Every row gives one point. The points of each table are mixes of a few directions, plus a little noise. Count the directions of each table, and those that both share. Where both have some left over, give the other angles between the two spaces (their principal angles), to ten degrees, smallest first.

First (7 x 2)
[[ -6   0]
 [-45   3]
 [-46   2]
 [ 56  -2]
 [ -7   0]
 [ 37  -2]
 [ 12   0]]
Second (7 x 2)
[[ -4   0]
 [ 60  -3]
 [ 27  -1]
 [-11   1]
 [-34   1]
 [ 17  -1]
 [-55   2]]
Directions: first 1, second 1, shared 1

First (8 x 4)
[[  0   0   0   0]
 [ 19  -5   7 -10]
 [-32   8 -12  16]
 [  6  -2   2  -3]
 [-45  12 -16  22]
 [ 55 -14  20 -28]
 [-49  12 -18  25]
 [ 46 -12  17 -23]]
Second (5 x 4)
[[-52  14 -19  26]
 [  0   0   0   0]
 [ 60 -16  22 -30]
 [ 11  -3   4  -6]
 [-20   5  -7  10]]
Directions: first 1, second 1, shared 1

First (9 x 8)
[[ 43   7 -10 -47 -16 -23   5  -8]
 [-29   0   9  27  21  29 -16   3]
 [ 10 -12  -1   9 -31 -47  35   6]
 [ 24  13  24 -21  17  24 -31  -3]
 [  4   2 -52 -38  -9  -9  14 -14]
 [  8  -4  19  12  -8 -14   7   6]
 [ 17  -4  49  23  -7 -16   0  13]
 [-42  -2   0  33  23  33 -14   3]
 [-33  -1 -36   2  12  22   0  -7]]
Second (7 x 8)
[[  6  -1  -8  -8  -7 -10   8  -2]
 [ 32  -6 -48 -45 -43 -60  46  -9]
 [ -2   0   3   2   2   3  -2   0]
 [-17   3  26  24  23  32 -25   5]
 [-24   4  36  34  32  45 -35   7]
 [ -5   1   7   7   6   9  -7   1]
 [ 10  -2 -15 -14 -13 -18  14  -3]]
Directions: first 3, second 1, shared 1

First (11 x 11)
[[ -6   5 -44  -3 -10  15  12  -7 -19  -7 -10]
 [-10 -32  10   0   7 -31  -7   3   2   8 -10]
 [  3  -2  19   1   4  -6  -5   3   8   3   5]
 [  4  22 -26  -1  -9  27  10  -5 -10  -8   1]
 [ 11  15  28   2   4   8  -5   4  13   0  14]
 [ -9   6 -60  -3 -14  19  17  -9 -26 -10 -14]
 [-12 -35   4   0   7 -33  -6   3  -1   8 -12]
 [  4  -3  26   2   6  -9  -7   4  11   4   6]
 [ 11  19  22   1   2  12  -3   2  11  -1  14]
 [ 12  24  16   1  -1  19   0   1   9  -3  14]
 [ -7 -22   4   0   5 -21  -4   2   0   5  -7]]
Second (9 x 11)
[[  0  -4  -8   9   3  -9   2   4  14   0   2]
 [ 16  23  22 -10 -16   5   9  27  16  17   7]
 [ 10  12  39  -4   3   6  -8   3   7   3  12]
 [  5  13 -30 -12 -27   3  23  25   0  15 -10]
 [ -3  -5  -6   3   3  -2  -1  -4  -2  -3  -1]
 [ 14  19  14  -8 -14   2   9  24  16  15   6]
 [-14 -21 -21  11  15  -7  -7 -22  -9 -14  -5]
 [-11 -13   5   1  14   6 -14 -26 -23 -14  -3]
 [-17 -24 -14  10  20  -3 -13 -31 -19 -19  -5]]
Directions: first 2, second 3, shared 1; angles 60

First (9 x 18)
[[  3 -10 -24 -41  26 -60  -1  32  -5   8  14 -31 -11 -26  46 -37   2  15]
 [ -5   3  -3  -9 -15  14  -1 -10   2 -11 -12  10 -10  -1   0  11  -7 -13]
 [ 12  -1 -14   3  14 -28  16  10 -13  20  10 -14  -1  17   4 -35  -1  21]
 [ -1 -15  14 -11  26 -23 -15   9   5   5   9  -6  12 -15  17  -5   6  12]
 [ -2   9  12  47  16  10  -2   9   0  21  23  -3  14   9 -28  13  -1  11]
 [  7  24 -10  40 -44  52  21  -3   0 -16  -8   2   7  11 -42  30  18 -27]
 [  7   3  -8   4  -7   2  13  -8  -8   5  -6   4  -5  21  -7 -15  -5   5]
 [-34 -14  16 -50  12  -5 -42 -17  15 -14 -11  24 -27 -34  36  25 -36 -12]
 [ 14  -1  16  17 -27  38  10 -22   4 -19 -21  15  20  17 -26  15  24 -13]]
Second (10 x 18)
[[  4  10 -28   2   8 -28  15  22 -12  19  16 -21 -13   3   7 -26  -8  12]
 [  7  -7   0  -6  13 -18   1   9  -1   4   6 -10   8  -4  10 -14  10  10]
 [ 24  -8  28  36  -7  28  13 -21   0  -1 -11  13  38  35 -36  -2  31   8]
 [-18  26  -4  25 -36  54   2 -24   1  -8 -12  27 -22  15 -35  40 -29 -27]
 [-12   3 -17 -18  16 -29  -8  24  -1   9  17 -18 -17 -25  24  -6 -14   4]
 [ 24  -6 -15 -21 -19  -7  27 -16 -13  -8 -24   2  -3  29   6 -38  11   4]
 [-10 -17  50  10  13  27 -35 -12  22 -15  -2  19  31 -24  -8  45  17  -8]
 [  6 -11   7  -9  13 -16  -4   7   2   0   3  -7  11  -7  11 -10  12   8]
 [-18   8  -3  20  33 -22 -17  37   4  23  39 -23   0 -30   4  14 -11  10]
 [ -6   4 -20 -40 -34  11   7 -24  -3 -23 -32  18 -34   5  15  -3 -21 -21]]
Directions: first 5, second 4, shared 4

First (8 x 24)
[[-14  -9  19  14 -11   9   0 -26   7   3   4   8  10 -10 -19   5 -11  -1
    4  -8   2  12  13  -1]
 [  0  13  18 -15  12  -3  12  44  -4   6  25   9 -41   6 -15 -38  26  24
   16 -11 -36 -57 -50 -44]
 [ -2  21   7  -3  -5 -19   8  23  -2 -16  18  25  -1  14  -9 -31  24  23
   14   2 -28 -29 -23 -32]
 [ 12 -13 -60 -45  -2  28 -13   0  24  26 -45  -8  28  -9   9  11 -13 -34
  -21  25  45  37  39  12]
 [-13 -24 -24  16 -15 -29   8 -41 -32   0   5 -20   5 -10  22  16 -11 -11
    2 -27  14  10  19  45]
 [-14 -13  35  40   6  10   5 -31 -15   8  11 -24 -15 -17   2  24 -18  -1
   -3 -27   3   5   5  23]
 [ 30   0 -15 -47   4  -4 -24  28  22 -20 -18  15   6  24  -4  -1   6  -5
    0  37   3  18 -12   0]
 [ -1  24  20  40  11   9   3   1  -1  -8   1  -6  10   2  17  13  -2   9
  -11   8  -2   5   9  -3]]
Second (10 x 24)
[[ 30  -6   8  23  26  10  21  -9 -11  51   6  19  34  31   5 -21 -22   0
   22  22  -1   7  -7  35]
 [ 16  -4   7  25  25   9  19  12 -18  48   4  21  31  29   6  -5 -23 -13
   17  26  -3   6 -13  30]
 [-41  16 -13   8 -15  -6 -10  43  -9 -17 -11  -2 -18  -4  -6  41  -7 -37
  -23   5  -5  -4 -24 -21]
 [ 13 -19  13 -30   0   1  -8 -23  11 -22  12  -8  -8 -24  10 -17  32  33
    8 -19   3   0  38  -9]
 [-13 -33  24 -38   6   4 -13  30  -8 -30  22   4 -11 -39  27  17  51  12
    6 -14  -3   1  54 -22]
 [-25  20 -17   6 -20  -8  -9  11   4 -21 -14 -11 -19  -2 -13  20  -9 -19
  -21  -4   0  -5 -24 -17]
 [-12   1  -4 -28 -22  -8 -19 -15  18 -49  -2 -21 -30 -31  -4   1  26  19
  -12 -27   4  -5  19 -29]
 [ 38  -5   5   0  10   4  10 -48  12  20   4  -1  17  11  -3 -41  -5  31
   17  -2   5   4   8  21]
 [-12  -4   6  18  15   5   9  43 -23  27   2  20  15  14  11  23 -11 -31
    4  23  -6   3 -11  10]
 [  5  35 -28  17 -24 -10  -2 -46  24  -8 -24 -21 -12  16 -32 -19 -33   4
  -17  -8   6  -6 -41   0]]
Directions: first 6, second 3, shared 0; angles 70, 80, 90

First (11 x 32)
[[ 15  11   7  16  -4 -12 -10 -11  23  -1 -12 -15 -11   7  20   8   3   4
    6  -1  -6   6 -14   9  -1  23   8   3  -4 -10 -11 -13]
 [-17 -20 -21 -30   3   7  31  22 -30   2  10  34   4 -15 -27  -4   1   2
   -1  -4  14 -13  13 -15  12 -42 -10 -10   1  10  10  19]
 [-10  11   2  -5  14  17   5 -10  -4  -2   2  -1   2  -7 -22  -8  -1  -3
  -10  10  -2   8   8  -4  18   5   1 -16   7   2  -4  34]
 [ 16  23  15  27   4  -2 -45 -27  34   3 -15 -35  -1  22  33  -5   7  -5
    5   9 -13  20 -16  26   5  42  16   7  -2 -10 -33 -23]
 [ 20  18  19  29  -6 -13 -14 -17  29  -5 -12 -28 -11   8  22  12  -3   3
    2   0 -12   8 -14   8 -13  38   7   7  -2 -12  -1 -13]
 [  5  -8   7   9 -11  -8 -15   6   0   1   4  -8   7   9  17   2  -4  -3
    2  -5  -3  -5  -1   4 -26   1  -2  18  -3   2  10 -29]
 [ -1  -1 -12 -10   4  -1   7   1   1   2  -5  12  -6  -2  -1  -1   8   3
    6   0   6   1  -3   2  20  -8   3  -8  -3  -1 -14   4]
 [-13   4 -11 -19  14  14  28   0 -12  -2   1  18  -5 -17 -32  -5   2   2
   -7   6   6   2   9 -12  30 -13  -2 -24   5   2  -2  44]
 [ -8 -10   8   0  -4   7  -8   8 -16   0  14  -3  16   2  -6  -5  -9  -7
   -8  -1  -2  -6  11  -5 -24  -9  -8  11   4   9  20  -7]
 [  2 -14   1   3 -10  -6 -24  10  -4   6   6  -4  13  14  21  -4   0  -5
    5  -5   0  -6  -1   9 -24  -8  -2  21  -4   5   2 -39]
 [ -8 -15 -14 -21  -4  -4  46  20 -21  -5   6  31  -8 -22 -26   9  -4   9
   -2  -8  12 -16   9 -23   3 -30 -11 -10   0   4  24  23]]
Second (10 x 32)
[[  5   2 -10  -2   3  -3 -17  -5  11   6 -10   0  -3  11  18  -6  11  -1
   10   2   3   7 -10  16  18   1   8  -1  -6  -3 -29 -17]
 [ -8  -4  18   4  -6   6  31   9 -21 -12  18   0   5 -20 -34  10 -22   1
  -20  -3  -4 -13  19 -29 -34  -3 -16   1   9   6  54  32]
 [  7   4 -16  -3   6  -6 -29  -8  18  11 -17   0  -5  19  31  -9  21   0
   19   3   4  12 -17  28  31   3  14  -1  -9  -5 -51 -30]
 [  5   2 -10  -2   4  -3 -19  -5  12   7 -11  -1  -3  11  20  -6  14  -1
   11   2   2   8 -11  17  20   2   9   0  -6  -4 -32 -18]
 [  0   0   1   1   0   1   1   1  -1   0   0   0   0  -1  -1   1   0   0
   -1  -1   0  -1   1  -2  -1   0  -1   0   1   0   3   1]
 [ -2  -1   4   1  -1   1   8   2  -4  -3   4   0   1  -5  -8   2  -5   0
   -5   0  -1  -3   4  -6  -8  -1  -3   0   2   1  13   7]
 [  5   2 -11  -2   4  -4 -18  -5  12   7 -11   0  -3  11  20  -7  13  -1
   11   2   2   8 -11  17  20   1   9   0  -5  -4 -33 -19]
 [ -8  -4  19   4  -7   6  34   9 -22 -13  19   0   6 -21 -36  11 -24   1
  -22  -4  -4 -14  20 -31 -36  -2 -17   0  11   6  60  34]
 [  5   2 -11  -2   4  -4 -20  -6  13   8 -11   0  -3  13  21  -7  14   0
   13   2   3   8 -12  18  21   2   9   0  -6  -4 -34 -20]
 [ -6  -4  16   3  -5   5  29   8 -18 -11  17   0   5 -18 -31   9 -21   0
  -18  -3  -4 -12  17 -27 -31  -2 -14   1   9   5  50  30]]
Directions: first 4, second 1, shared 1

First (11 x 32)
[[ -8  14   1   5  -2  -6   4   8   3   4  -1   8  10  -2   0  18   0  17
    0   0  -4   8 -13  10 -20  -7  -8   4 -13  -3 -10   9]
 [  9 -20   6  -9  10 -12   2   8   7   9  14   0 -22  12   6 -19  14   5
    1   6   8  -4   2 -14  18  15  -2  12   6  -8  22  -1]
 [ -4  14 -11   8 -15  33 -10 -27 -18 -21 -24 -13  24 -18 -10   4 -25 -37
    0  -9  -6  -4  18  10  -1 -17  17 -27   9  18 -23 -12]
 [  3 -10   5  -4   8 -14   4  11   8  10  11   4 -14   9   5  -6  11  13
    0   5   4   1  -6  -7   5   9  -6  12  -2  -8  13   4]
 [ 12 -22  -3  -7   1  15  -8 -17  -7  -9  -1 -15 -14   2  -2 -31  -3 -35
    2   0   7 -13  24 -15  33   9  16 -11  23   7  14 -17]
 [ -8  18  -3   7  -7   7   0  -3  -4  -5 -10   2  18  -9  -3  18  -9   2
   -1  -4  -6   5  -5  12 -19 -12  -1  -6  -8   4 -18   3]
 [  0  -8  15  -6  18 -47  16  40  25  30  30  22 -24  21  13   8  31  60
    0  11   4  11 -33  -6 -13  16 -28  38 -22 -25  22  22]
 [-14  32 -11  13 -18  27  -6 -19 -15 -19 -26  -4  37 -21 -10  26 -25 -17
   -1 -10 -12   5   3  22 -25 -25   8 -23  -5  16 -36  -2]
 [ 11 -16  -9  -4  -8  35 -14 -34 -18 -22 -15 -23  -1  -9  -8 -31 -18 -58
    1  -5   4 -16  37 -11  35   1  27 -27  31  18   2 -25]
 [ -5   4   8   0   9 -29  11  27  16  19  16  16  -7  10   8  15  17  43
   -1   5   0  10 -26   3 -19   5 -20  23 -19 -15   6  18]
 [  3  -6   2  -3   4  -7   2   5   4   5   6   1  -8   5   2  -4   6   6
    0   3   2  -1  -2  -4   4   6  -3   6   0  -4   8   1]]
Second (8 x 32)
[[  7  -9  12 -12  21  17   0 -15   3 -24   7  13   3 -14  -9  -1  12  13
   -1  -8   4 -20  -1   2  -6 -24  -8 -28   0  26  20   9]
 [ -4  -1 -18 -16 -17  15 -11 -28   8  13  21 -33  40  -9  44  19   2 -19
   -8 -25  18 -35  14 -27 -23 -22 -25 -20  -3  36   1 -26]
 [-18   0  -4  16  -2  -2  -7   5  -5  19  -9  -6  -6  15 -19 -13   2 -25
   -8   4  -2  15   7   2  -2   8  26  27 -10 -19 -12  -5]
 [ 14  12  -7  -4 -16  21   6  14 -20 -16 -39  11 -17 -15 -20  -7 -21  -9
    6  -4 -26  30  17  20  12  11   5   0   5 -11 -13   0]
 [  4   9 -30  15 -21  31  -6  -5   8   2   8 -12  21 -16  19   9 -20 -14
  -10   1 -10   8  16  -3   7  18  -2  -3  18 -10 -20   4]
 [-12 -13  34  -8   9 -35  -2  -6  21  -2   2   4  -3  30   9   1  23  17
    0   4  21 -28 -31 -19   4  -8  -3  12 -22  -3  22  11]
 [ -2  -6  15  -5  24 -21   6  10 -17   5   0  11 -22   5 -28 -12  13   8
   10   2   2   6  -4  13 -10 -13   9   2  -7   8  11  -7]
 [ 12   8  -1  13   2 -27  13  26   2   4  12  12 -17   3   4   4 -11  29
   13  25  -8  23 -17  12  18  30  -2  11  19 -27  -6  13]]
Directions: first 2, second 6, shared 0; angles 30, 80

First (11 x 32)
[[ -7   0  10  15  -1   7  -4  11   4  -4 -19  -2  -8  23 -15 -18 -17   7
   -5 -13   3   2   8   1   7 -18  -5   0   1 -35  -7   5]
 [ 12  -6 -11 -21   4 -16  -3 -16   3   5  15   7  13 -29   8  21  27 -19
    2  17  -3   4 -18   3  -8  21  11  -9  -6  43   4  -2]
 [  4   5 -11 -13   0  -3  10  -9  -9   4  25  -2   6 -23  22  19  13   0
    8  12  -4  -7  -3  -3  -8  18   2   5   2  36  10  -7]
 [ -1 -16  19  19   4  -4 -26  13  25  -7 -52  10  -7  36 -49 -33 -14 -14
  -18 -18   7  20  -6   9  14 -32   4 -19  -7 -60 -22  17]
 [-22  25   4  23 -12  32  27  18 -26  -2  16 -23 -18  24  25 -12 -38  47
   10 -16  -1 -24  38 -14   4 -13 -24  32  17 -29  11 -10]
 [  2   1  -4  -5   0  -2   3  -4  -3   1   8   0   2  -9   7   7   5  -1
    3   4  -2  -2  -2  -1  -3   7   1   1   0  13   3  -2]
 [  5  -7   1  -3   3  -7  -9  -2   8   0  -9   6   3  -1 -11  -1   7 -12
   -4   2   1   7  -9   4   1   0   6  -9  -5   0  -5   4]
 [ -3   4  -1   2  -2   5   6   2  -5   0   5  -4  -2   1   7   1  -5   8
    3  -1  -1  -5   6  -3   0   0  -4   6   3   0   3  -3]
 [ 10  -4 -10 -18   3 -13  -1 -14   1   4  15   6  11 -25   9  19  23 -15
    3  14  -3   2 -14   2  -7  19   9  -6  -4  38   4  -3]
 [  3  -7   3   0   2  -5  -9   0   9  -1 -12   5   1   3 -13  -4   3 -10
   -5  -1   1   7  -7   4   2  -4   4  -8  -4  -7  -6   5]
 [ -3   5  -1   2  -2   5   7   2  -6   0   8  -4  -2   0   8   1  -5   9
    3  -1  -1  -6   7  -3  -1   1  -4   7   3   1   4  -3]]
Second (9 x 32)
[[ 21   9  -7  -8   9  13  -8 -28  14  -5  15 -13   6 -16  16 -19 -16  -8
   10  -8  15  15  13  -3 -14  -3  -9  11   2  -2   1  -6]
 [-16  -8  10   7   0  -8  -7   9 -15   7 -17  -5  -8   3 -10 -15  22  -8
   -9   3   5  13  -4   6  11 -18  -5  -8  -9   3  -1   3]
 [ -6   0   6   1  -5  14  -2  -6   6  -6  15  -3  10   3  -2  -3  -7  -2
   22  12  -4   2  -6   2  -6  21   3   9  12  -4   2   6]
 [ 36 -16   9   2  26 -28 -25 -12  32  11 -18   0   1   4 -19 -12 -12 -24
   -7 -26  28  20   9   2  -9 -38  -8   2  -9 -23 -28  16]
 [ -2  12 -21  -5  -8  -8  25  18 -20   1  -9  14 -12  -4  15  29   6  24
  -30  -6 -17 -30   5  -9  10  -1   6 -14  -9  17  11 -18]
 [ -4   7   3  -2  -2  24  -8 -21   1  -8  19 -18   8 -11  11 -27  -3  -9
   23  10   8  20   2   3  -9  11  -7  12   8   3   9  -2]
 [ -8   4   3  -1  -5  16  -1  -8  -1  -6  14  -8   6  -3   5 -10  -2  -1
   17  10  -2   6  -2   2  -4  15  -1   7   8   2   7   0]
 [-29 -10   6  10 -13 -19  15  41 -24   8 -24  19 -12  20 -19  29  24  14
  -21   9 -22 -25 -15   2  22   1  12 -18  -6   6   0   4]
 [  9   3  -9  -4  -2  -4  11   7   7  -2   3  13   1   4   2  26 -13  13
   -5  -3 -11 -22   0  -6  -2  12   8  -1   3  -1  -1  -2]]
Directions: first 2, second 4, shared 0; angles 30, 90
